Each row of a before or after table is a point. One or more steps were done to the points. Then noise was added and the rows were shuffled. The steps act on columns, c1 being the first. Write out the steps. A step turns or swaps two columns, mirrors them in a line or flattens them onto one, adds a multiple of one to another, or multiplies or shifts one. Angles are multiples of 10 degrees, from the lower column toward the higher: turns from -170 to 170, lines from 10 to 170 but not 90. Use the fewest steps. Two steps may share a column if one is a turn and the other turns, adds or multiplies; they go together, in the order done. Otherwise the lowest column goes first.

Before, 10 rows:
[[-10 -24  14]
 [-12  -3  -3]
 [ 14  55  25]
 [ 38 -16  28]
 [  4  -3  30]
 [ -8 -15  22]
 [ -9  -4  -5]
 [ 10  43 -64]
 [ 17  -7  10]
 [ 68 -29  22]]
After:
[[ 55 -15  75]
 [ -7 -10  48]
 [-27   3  63]
 [  7  40  77]
 [-10  -6  42]
 [  3  18  59]
 [-16   0  72]
 [  7  74  71]
 [ 42 -15 -16]
 [ -1   6  81]]
Steps: mirror c1 and c2 in the line at 30 degrees; shift c3 by 50

Before (11 x 9):
[[  -4    1   -8    2  -42   68   -2   14  -21]
 [  -5    4   14   24    6  -19   -2  -20  -26]
 [  68  -17   22   41  -18  -16    8   -5  -16]
 [   1   32   42   25   -2   22  -16    2  -10]
 [  14  -16    1   14   11  -23  -24   27   19]
 [  16   -7    9   45   32   -7    6   37  -19]
 [   0  -10   10   27  -20   57   60 -106   75]
 [  -2  -21   -4   27  -13   15  -18   20  -16]
 [  -2    5   42  -26   12  -12   20   29  -25]
 [  21   12  -19  -17   20   15    0   -2   -5]
 [  30  -34   26   22   28    4  -20   -6  -14]]
After, 11 rows:
[[ 21 -28   9  13   4  10 -43  14  19]
 [-10 -27 -11  30 -10  12 -23   8 -15]
 [ 29   9 -17 -16   9   9  29   4   2]
 [ 37 -28  20  21   9  12 -23 -23 -22]
 [-10  45  37  24 -19 -47  54 -95  68]
 [-27  -4 -15   1 -34  23  63  10 -18]
 [ 49 -14  14  40 -50 -26 -55  -8 -20]
 [  1  24  37  26  -6  15 -14  21 -28]
 [ -1  15  -3  22  10 -12 -38 -14 -30]
 [  3 -14  26 -30  12 -15  20  23 -39]
 [ 29 -20  -3  43  22 -24 -48  27 -21]]
Steps: turn c1 and c5 by -30 degrees; turn c2 and c8 by 30 degrees; turn c3 and c9 by -20 degrees; add -1 times c4 to c6; turn c6 and c7 by 70 degrees

Before, 9 rows:
[[ -4  -9  47 -28  23 -12  17  54   4  61   4   9  31  -1]
 [ 11  -1  26   3  56 -54 -12 -22 -20 -19  17  15 -15   5]
 [ 25 -12  -9  -3   7 -20  -1  28  44  24 -20 -52  -7  21]
 [ 12 -19 -23  30  10  18  83   8  16  10 -68  -5 -35   5]
 [-29 -35  11 -36 -10  17  21 -21  -4 -38  45   1  12  -1]
 [ 25   1  27  24  24  23  25  35  73  11  -9 -11  22   4]
 [ 16 -58  29 -14  11   6 -38 -43  28 -26 -15 -22 -11 -24]
 [  0  35 -43  26  51  26   7 -21 -17  10  21 -14  28  12]
 [ -8   6  -2  19   0 -13  40  40 -28   3 -10 -36 -45   5]]
After, 9 rows:
[[-21 -22 -30 -25   3  17  29 -21 -18 -44  20 -12  28  30]
 [-33  49   6  14 -19  -9 -18 -21  -4  -3  46   1  12 -33]
 [  3  15  -2 -40  -3 -14  13  41 -28   0 -12 -37 -45   5]
 [ 48 -11  16   5  -3 -27  -4 -23 -22 -58  18  16 -17   4]
 [ -2   3  19 -33   5  34   1  34  74 -19 -11 -12  21  19]
 [ -6  47 -16 -77   1  20  -2   9  15  -6 -69  -5 -36  13]
 [  5   0  20  35  12  16 -61 -42  27 -19 -15 -22 -12 -29]
 [ 33   4  -6   3  -7   6 -13  25  43   0 -19 -52  -6  33]
 [  5  32  31  11  31 -11   2  55   6   1   5   9  30  57]]
Steps: turn c1 and c6 by 50 degrees; turn c4 and c7 by 140 degrees; turn c2 and c7 by 110 degrees; multiply c3 by 0.7; turn c5 and c10 by -70 degrees; turn c5 and c14 by 60 degrees
